Rows are points. The points of each table are mixes of a few directions, plus a little noise. How many directions does each table use, and how many do they share? Where both have some left over, give the other angles between the two spaces (their principal angles), to ten degrees, smallest first.
In the rows, zero is written as 128.

First (6 x 2):
[[ 92 125]
 [249 136]
 [118 127]
 [ 87 126]
 [138 129]
 [ 82 125]]
Second:
[[ 87 125]
 [176 131]
 [ 34 122]
 [174 131]
 [169 131]]
Directions: first 1, second 1, shared 1

First (7 x 4):
[[206 134  87  62]
 [146 142 125 116]
 [ 94  49 101 137]
 [154 233 173 131]
 [ 96  51 103 135]
 [134 160 143 131]
 [ 64 126 164 184]]
Second:
[[ 96  78 178 197]
 [139 129 103  99]
 [135  68  85 102]
 [106 102 166 177]
 [133 231 163 130]
 [158 162  77  60]]
Directions: first 2, second 2, shared 1; angles 30

First, 7 rows:
[[119 128 116 127 137 139 147  92]
 [176  61 154 138  89  88 111 225]
 [ 66 183 110  96 166 144 139  17]
 [162  88 109 164 117 156 172 129]
 [ 90 191 135 103 149 125  95 107]
 [136 223 106 174 147 204 123 146]
 [146  22 165  93  92  39 110 178]]
Second, 7 rows:
[[179  70 143  86 121 106 147 186]
 [ 78 198 103 183 140 170 118  60]
 [171  76 124 155 107 135 154 166]
 [142 110 133 117 125 120 132 145]
 [193  59 110 194  97 160 175 174]
 [119 168 131  70 159 132 128 114]
 [ 14 214 152  92 147  72  41  51]]
Directions: first 3, second 3, shared 2; angles 90

First, 8 rows:
[[127 149 112 149 110  98 138  84 143 139 122]
 [101 113 101 136  97 133 150 168 141 162 127]
 [115 146  98 155  94  96 149  95 151 155 121]
 [137  86 170  82 175 190 101 212  92  97 141]
 [116 109 125 120 124 148 132 172 126 138 131]
 [146 121 158 107 162 148 106 138 108  98 133]
 [175 180 158 137 164  86 101   7 121  79 123]
 [107 121 103 139  99 125 147 150 142 157 126]]
Second, 8 rows:
[[148  51  74 119 133 131 100  88 201  85  49]
 [115 137 168 146 104 155 113 173 103 166 174]
 [106 139 110  94 176 115 184 137 133 121 129]
 [128 132 138 141 118 128 122  92 150 117 120]
 [140 142 173 166 116 132  72 131 108 191 190]
 [123 134  86  88 146 113 185 145 113  82  88]
 [154 133 131 144 116 116  90 122 105 145 139]
 [111 156 143 126 116 134 158 135 112 117 136]]
Directions: first 2, second 5, shared 1; angles 80

First, 9 rows:
[[132 113 121 124 129 124 130 122 126 133 128 123 137 126]
 [149  39  84 105 130 106 139 103 118 158 127 107 173 113]
 [114 188 158 142 125 143 120 146 134 108 128 142  98 137]
 [136  97 113 120 129 120 132 120 124 139 128 121 143 123]
 [119 164 146 137 127 136 123 138 133 116 129 138 111 134]
 [145  62  94 111 130 111 137 108 121 150 128 112 162 118]
 [ 98 249 188 160 124 159 114 163 142  86 128 157  68 147]
 [139  87 106 117 130 117 133 116 125 142 129 119 149 121]
 [121 155 141 135 127 135 125 136 131 118 129 134 114 133]]
Second:
[[156  12  68  97 132  98 142  94 115 168 129 100 187 109]
 [133 107 119 123 129 123 130 122 125 136 128 123 139 125]
 [115 174 150 140 126 139 122 142 131 113 127 140 106 136]
 [149  44  86 107 132 107 139 104 119 155 128 107 169 114]
 [121 155 142 136 128 135 125 136 131 118 128 134 115 132]
 [116 176 152 140 126 140 121 142 133 112 128 139 104 136]
 [116 180 153 141 125 141 123 142 133 109 128 140 101 135]
 [116 175 153 141 125 139 123 142 133 110 128 139 102 134]]
Directions: first 1, second 1, shared 1
